Rows are points. Any point is a mix of the corners, with weights that add up to 1. It lies inside the corners' shape when no weight is negative. Say inside or outside, and name the corners with a negative weight.

Corners:
(1): [ 19   2 -26]
(2): [ 19  71 -17]
(3): [  30   44 -117]
(4): [-46  14  66]
Points:
[-16  28  14] -> inside
[ 15  56 -21] -> inside
[  6  20 -57] -> outside (2)
[-23   8   5] -> outside (2)

Corners:
(1): [ 30 -31 -22 -18 -26  -4]
(2): [-17 -22  84  36 -26  48]
(3): [30 15 32 96 71 -2]
(4): [-10  -6 -19  27  30  52]
(5): [ -5 -91  19  10  18  14]
(6): [-52 -43  27 -71  93 -40]
(7): [ -36   22  -64   -7 -114   -4]
Points:
[ -9 -15  44   6  35  13] -> outside (5, 7)
[ 10 -13  24  49  34  -3] -> outside (4)
[ 14 -28   8  20  94 -16] -> outside (2, 7)
[-42 -16  -8  -1 -21  44] -> outside (1, 3)

Corners:
(1): [ 18  14  21 -32  -2  18   9  -6  -3  35  -6]
(2): [ 32  33  -7   1   1  15   3 -15 -52  29 -21]
(3): [-58  -1   9  23  -6 -41 -17  41 -23  -8  22]
(4): [ 54   6   0   9  43   9  -2  -5 -24 -20  -8]
(5): [ 61  -7   6 -10  -5  17 -13 -16  -5  14 -24]
(6): [ 36  27  -7 -27 -80  56  70   3  20 -32  29]
(7): [ 90  26  13 -14  10  23   7   3 -24  51 -34]
(8): [  3 -14   4   1 -54  38  39 -13  -3   0 -18]
(9): [-44 -36 -30   9  -3  34 -33   2   0 -19   2]
(10): [ 72  14  -7  -5  -2 -54  30  38 -29  15   4]
(11): [-48 -40 -26  41 -45  31 -21 -14  15  28  12]
(12): [-121  -90   32    8  -33  -30  -33   33  -28   -4   45]
Points:
[ 35  22  -8   0  -1  13   6  -2 -19  11  -6] -> outside (8, 12)
[ 25  13   0  -3  -6   3   7   2 -28  19  -7] -> inside
[ -1 -15   4  -8 -17   7   0  16  -9   7   0] -> outside (2, 4, 11)
[-18 -12  -6  11 -24   3  -1   9  -7   0  11] -> outside (7)
[-17 -30  -3  16  -4  -7 -23   6 -18   0   3] -> outside (1, 6, 7)
